Each row is a point. Any point is a mix of the corners, with weights that add up to 1. It lies inside the corners' shape when no weight is negative. Say inside or outside, and name the corners with a negative weight.
In the rows, 128 means zero.

Corners:
(1): [139  71  95]
(2): [ 61  97 166]
(3): [130 143 123]
(4): [125 181  70]
Points:
[ 70 102 157] -> inside
[112 110  99] -> outside (3)
[106 150 102] -> inside
[119 166  84] -> inside
[ 76 104 153] -> inside
[120  95 127] -> outside (4)
[101 112 115] -> outside (3)
[127 132 119] -> inside

Corners:
(1): [129 148 129 137 114 141  50 119   7 123 192]
(2): [111 146 127 123 109 132  87 156 153 146 120]
(3): [132 154  98 111 159 169 168 135 168 100 100]
(4): [148 123  97 133 130 174 116 101 163  94 120]
(5): [122 137 184 127 180  90 121 141 171 172 108]
(6): [143  93  96 130 140 125 168 137 139  96 102]
(7): [164 158 115 127 115 118 138 140 159 141 135]
(8): [ 91 152 118 160 155  45 158 109 167 163 122]
(9): [151 121  94 140 138 162 150 137 122 185 113]
(10): [ 72  99 119 142 119 159 137 125 137 134 241]
(11): [140 135 103 176 148 154 152 149 166 110 115]
(12): [115 128 134 140 105 172 174 118 166 121 133]
Points:
[112 143 118 144 138 104 138 128 156 144 130] -> inside
[129 130 117 142 137 137 135 126 129 129 146] -> outside (2)
[133 141 114 132 147 115 135 141 169 147 112] -> outside (1, 12)
[126 127 121 128 135 168 117 133 113 122 149] -> outside (7, 8)
[128 132 128 130 144 121 144 119 147 147 137] -> outside (2, 11)
[120 134 120 135 131 131 129 123 132 134 150] -> outside (11)
[121 124 120 149 124 127 131 129 135 144 156] -> outside (3)

Corners:
(1): [121 131 166 112 117 148 217 119 145 214 106 109 162 133 162 101  80 126
 105 216]
(2): [167 110 138  85  67 135 222 109 134 184 156  56 110 175 144  71 128  98
  96 176]
(3): [ 97 142 131 141 132 153  79 169 137 159 125 148 165 133  49 130 142 212
 147 166]
(4): [135 142 144 110 155 111 140 156 134 117  92 127 117 154 113 185 119 163
 158  82]
(5): [152  80 108  82 109 104 131 160  82 157 137 147  95 147 177 125  60  88
 152 125]
(6): [144 139 148 110 120 143  89 146 161 170  99 175 138 125 111 157 164 131
 105 114]
(7): [109 196 129  92  83 137 108 131 146  92 106 198 121 125 106 157 139 202
 129 108]
(8): [175 122 110 133  51 121 199 127  77 207  91  55 132 132 157 160  82 104
  62 193]
(9): [132 169 166 113  95  84  91 135 116 131 152 130  58  86 150 133 100 116
 160 109]
(10): [198 111 183  58 105 101 118 116  55 165 163 112 116 145 178 125 106 140
 112 137]
(11): [120 168 139 130 118 157  78 175 107  91 150 154 184  89  86 138 129 135
 133  68]
(12): [ 56 107 117 111 111 109  95 116 167 113  88 133 173 109 135 124 158 188
 109 139]
(13): [143  68 126  67  71 168 185  63 127 205 106  75 137 115 109 114  85 139
 122 159]
(14): [116 186  93  69 137  93 120 134 105 170 138 156 122 105  86 108 144 133
 159  99]
(15): [123 140  94 153 129 130 101 106 139  95 144 164 174 111 106 154 159 136
 150 155]
(16): [112 137 100  82 153 186 131 139 136 104 120 146 128  76  99 140 140 178
  75 154]
(17): [ 77 175 126 161 152 152  74  98 126 106  74 166 154 147  61 104 148 153
 101 117]
(18): [ 70 109 166 102 112 121 135 122  75 148 138 140 124 120  85 157 153 140
 124 142]
(19): [103 120  68 162  78 180 171  86  73 182 113  85 118 102 205 138 145 152
  95 152]
(20): [113 126 142  67  82 177 180 118  94 166  81  44 144 148 161 125 125  89
 138 213]
(21): [206  96 189 104  98  82 157 144  43 138 111 121  78  99 155  96 131  91
 167 124]
Points:
[133 129 126 109 104 132 138 127 118 143 127 126 136 120 131 136 131 139
 127 147] -> outside (17)
[115 134 126 127 123 172 116 133 114 142 107 140 160 137 104 155 117 157
 107 151] -> outside (2, 9, 12, 14, 21)
[148  99 160 101  92 139 176 111  89 177 106  71 108 120 166 122 113 113
 103 145] -> outside (3, 5, 7, 14, 15)
[102 144 136 109 123 136 126 125 133 136 113 140 137 119 101 131 148 151
 134 129] -> outside (5, 8, 10)
[116 127 134 103 112 132 133 125 125 143 111 127 140 119 132 128 130 149
 117 147] -> inside
[119 125 155  99 112 115 121 130 116 138 124 137 131 126 121 120 129 134
 148 130] -> outside (8, 16, 19)
[ 80 129 146 118 136 160  92 112 110 142 110 137 162  95  92 113 158 157
 134 157] -> outside (2, 4, 5, 7, 8)
[ 78 123  94 118 140 154 167 115 105 163 111  81 165 158 130 137 128 153
  96 188] -> outside (6, 7, 9, 11, 13, 21)

Corners:
(1): [129 157 141  61 117 168 163 179 114 172 129 130 135 174 178 142 127 149
 143  46]
(2): [171 153  92 114  88 135  72 182 144 151 167 163 193 134  84 194 154  88
 174  42]
(3): [148 150 110 113  68  82 173  61  94 109  40 117 126 169 171 138 176 118
 132 125]
(4): [136 121 139 159 172 198 119 141  24 151  97  99 182 142  68 160  35 156
 155 110]
(5): [ 94 151 124 127  76 156 142  68 181 156 202  86 157 110 152 146 140 159
 125  71]
(6): [122 159  36 121 122 129 128 177 121 204 113 127 133 151 147 167 130 124
 146  81]
(7): [ 97 116 127 134 106 143 197  78 168 130 174 119 153 134 163 148  57 175
 111 139]
(8): [119 145 116 165  94 164 145 170 122 146  95 128 181  82  85 116 142 134
 121 143]
(9): [140 182 113  69 148 143 173 161 118  14 168  90 124 160 104 114 105 101
  99 124]
(10): [109 111  98 117 123 149 133 174 140 135 115 128 123  70 239 157 128 172
 129  80]
(11): [ 85 125 147 131 143 153 107 233 129  84 117  58 125 118  51 154 101 126
 150 134]
(12): [136 121  99 108 115 184 107  90 165 135 146 107 151 148 159 112 190 133
 162 168]
(13): [171 166 168 163 120 127 118 124 158 108 192 150  96 115 100 173 143 159
 106 100]
(14): [130 129 106  85 125 159  95 129  58  92  81 134 122 126  95 125 128  77
 179 149]
(15): [111 161 191 156 179 102 106 158 160  96 103 169 165 126  73 107 181 161
  92 111]
(16): [112 118  88  90 144 121 134 154 146 137 164 130 150 142 114 189 122 228
  80 119]
(17): [151 118  84 165  81 140 103 118  85 149 154 127 142 119 168  72 100 179
 110 121]
(18): [212 142  78  45 121  98 189 112 169 107 128  93 105 140 159 116 137 161
 143  80]
(19): [105  92 125 166 116 203 159 144 135 147 163 155 137 154  92 123 107 204
  77  80]
(20): [135 143 137 148 156 117 164 130  97 110 221 167 137 133 147 106 151 185
 127 111]
(21): [189  99 169 136 138 128 107 188 138 176  76 112 174  97  94 141 107  79
  60 108]
Points:
[143 142 109 125 118 135 131 142 123 141 126 125 141 136 125 149 129 135
 130 100] -> inside
[119 147 108 100 127 142 142 161 143 108 189 139 118 138 144 138 123 173
 118  79] -> outside (3, 4, 8, 12, 21)
[136 135 114 117 121 143 130 144 133 134 125 119 144 127 133 144 127 144
 126 101] -> outside (20)
[123 134 122 126 127 148 128 149 124 120 136 123 142 128 123 142 125 147
 122 115] -> outside (18)
[155 121 116 114 124 156 124 154 101 123 114 116 143 124 131 141 124 135
 133 115] -> outside (5, 6, 7, 15)
[133 134 132 125 121 143 137 136 130 121 145 117 147 131 113 130 121 147
 125 114] -> outside (6, 10)
[121 117 124 127 138 160 142 153 156 143 155 109 139 132 130 145 102 190
  89 100] -> outside (2, 3, 8, 14, 20)
[132 140 114 120 116 138 136 147 142 127 139 125 139 127 128 137 140 145
 124 110] -> outside (4)

Corners:
(1): [ 58 132 110 134 142 105 144 137 143 159 169 155 134 128 164 150 109 103
 110 155]
(2): [155 133 136 178 109 118 105  99  95 175  78 120 150 175 131 204 104 106
  92 161]
(3): [135 140  83 126 144 100 169 138 129 162 146 101 132 158 103 117 156 159
 110 151]
(4): [152 142 153 129 125 169 174 133 139  89 146 115 157 115 136 190 141 116
 128 169]
(5): [163 119 152 121 142 153 149 120  98 163 144 157 146 109 134 145 152 147
  91 139]
(6): [153 108 124 193 103 116 146 134 169 154  30 107 150 129 130 103 131 112
  99 110]
(7): [160 126 167 101 151 117  83  55 143 159 143 131 109 162 114 194 128 137
 120 155]
(8): [140 118 157 161 113 117 169 129 140 125 141 174 122 140 125 138 137 143
 104 155]
(9): [145  77 145 129  45 106 141 125 148 166  91 114 134 174 134 120 113 151
 100 136]
(10): [120 123 131 141 146 150 138 128 127 128 140 114 120 134 133 110 150 123
 135  74]
(11): [147 102 117 123 131  96 155 147 155 154 158 123 114 141 165 105 149 147
 169 160]
(12): [121 141 145 123  46 116 131 106 130 112 162 104 132 119 121 117 117 131
 151 185]
(13): [ 70 139 132 130 154 143 177 139 132 117 150 132 111 146 152 112 160 135
 136 172]
(14): [157 116 140 127 145 112 153 109 118 158 161 116 153 128 122 105   7 111
 165 166]
(15): [161 103 147 134  71 165 158  50 109  95  73 171 180 131 118 130 122  93
 113  84]
(16): [133  11 156 123 147 116 146 109 121 137 153 158 129 121 125 107 141 109
 132 110]
(17): [126 109 157 116 143 110 142 140 124 159 144 152 140 130 122 179 149 145
 162 157]
(18): [149 123  89 114  86 183 153 156 125 136 110 127 135 138 103 103 118 147
 150 155]
(19): [159 136 145 128 138  95 133 146 131 137 122 135 194 141 117 104 143  73
 104 148]
(20): [167 137 118 107 137 109 154 166 101 160  91 108 106 144 123 141 161 125
 109 134]
(21): [ 93 142 164 126 128 182 170  40 144 158 171 156 110 129 120 146 142  86
 156 132]
Points:
[127 122 149 130 115 144 147  95 133 141 139 137 128 133 131 133 122 108
 133 143] -> outside (3, 17)
[128 130 135 131 119 127 147 120 133 144 134 132 134 140 132 136 131 125
 127 149] -> outside (16)
[127 113 148 123 143 135 150  86 130 144 154 132 143 151 143 143 118 109
 115 137] -> outside (6, 8, 12, 17, 18, 20)
[ 97 140 126 130 132 139 183 131 126 114 161 121 148  97 122  95 141 103
 137 127] -> outside (2, 7, 8, 9, 11, 18)
